Every row gives one point. Before rounding, the points of a table are all equally far from one centre. They may lie mostly on one side of it. Where is the centre, to within rounding?
In the rows, zero is written as 100.

Points, 7 rows:
120,23
125,113
88,34
89,104
163,74
154,42
123,23
Centre: 118,69

Points:
48,109,113,89,102,60,87,147,112,64,128
92,73,94,104,105,124,90,147,89,63,102
48,141,92,69,139,48,45,81,119,67,91
91,128,84,118,121,103,89,125,78,5,137
55,78,112,122,84,57,76,118,107,96,104
62,106,132,110,79,56,32,146,80,67,119
111,109,119,140,99,105,55,156,112,60,79
91,100,86,121,140,73,82,135,100,26,106
95,68,130,88,99,81,59,136,101,65,114
46,117,134,144,139,62,84,132,90,60,86
75,96,129,111,139,73,102,89,108,61,138
84,101,88,71,40,88,76,125,84,30,107
36,93,67,135,93,70,66,122,63,63,115
107,97,111,121,74,74,59,144,104,52,129
Centre: 71,132,109,104,97,101,64,94,86,59,94

Points:
68,52,91,92,84,71,135,123,93,115,87,125,109,144,103,106,86,55,175,49,112,89,154,115
63,92,79,149,65,61,112,68,66,83,106,109,95,97,115,132,72,50,126,88,90,95,151,95
81,79,95,120,70,31,106,96,102,99,89,79,105,127,116,149,128,62,118,46,148,119,147,90
70,131,111,99,83,26,124,65,104,88,80,103,128,139,89,133,67,50,132,64,125,110,163,81
67,99,92,122,49,28,105,102,105,104,110,113,112,116,108,122,78,93,120,43,100,112,135,39
69,67,99,87,68,5,96,95,98,74,79,93,109,142,109,115,55,69,88,39,113,108,116,73
62,97,85,117,81,68,122,93,108,112,99,128,85,104,149,146,53,63,118,44,108,119,143,62
83,95,91,82,94,71,91,79,97,152,110,82,107,126,86,124,80,95,150,51,106,98,153,81
92,106,105,120,78,74,103,74,64,104,101,140,133,148,144,119,120,59,97,71,105,92,167,71
92,93,97,76,55,53,121,96,101,64,91,100,160,134,134,129,88,104,125,55,130,82,141,103
35,76,55,100,92,75,104,99,65,92,120,101,132,131,104,107,101,70,149,85,63,91,156,79
50,91,54,109,83,39,139,127,113,70,96,94,117,110,99,110,85,66,123,91,78,77,160,89
59,70,79,106,101,28,111,95,111,117,112,98,57,145,114,121,105,73,133,71,123,105,140,97
83,110,86,121,111,51,94,82,92,124,80,87,101,134,123,145,96,35,97,36,117,88,151,86
76,81,87,102,87,18,124,99,73,77,122,76,66,121,105,110,87,81,130,39,90,72,121,59
83,95,83,133,67,49,126,91,102,91,98,80,116,109,93,143,118,70,117,41,91,137,151,91
91,54,102,112,81,50,137,111,127,89,133,102,110,111,129,118,84,79,106,61,72,111,153,53
67,63,139,116,79,42,122,119,98,99,85,113,123,111,118,100,60,33,72,75,81,103,152,69
69,81,113,129,67,63,95,78,96,84,76,87,133,107,120,116,93,75,97,67,77,73,161,97
62,94,118,118,96,35,93,114,108,92,74,87,132,99,151,110,123,52,115,47,85,109,126,74
80,57,122,87,91,36,97,109,106,96,85,97,81,105,125,151,62,96,158,78,121,129,142,74
90,102,77,108,31,60,76,90,116,108,81,47,127,151,120,105,94,45,113,66,102,99,137,78
100,115,82,122,71,48,109,74,91,120,84,119,100,116,128,124,112,65,131,72,63,86,128,88
59,87,113,107,93,18,106,89,136,53,84,89,108,132,143,109,70,62,96,108,113,97,116,62
77,82,84,142,78,59,131,70,111,72,114,110,132,99,132,115,82,84,150,99,124,83,131,62
77,125,72,108,75,20,122,82,105,91,113,91,98,135,153,133,76,48,115,97,90,109,112,94
43,97,99,110,52,67,87,80,61,111,77,120,119,104,124,89,94,97,133,92,112,123,157,62
Centre: 88,94,100,91,90,83,113,115,80,83,92,93,106,132,108,107,83,58,120,84,115,110,120,71
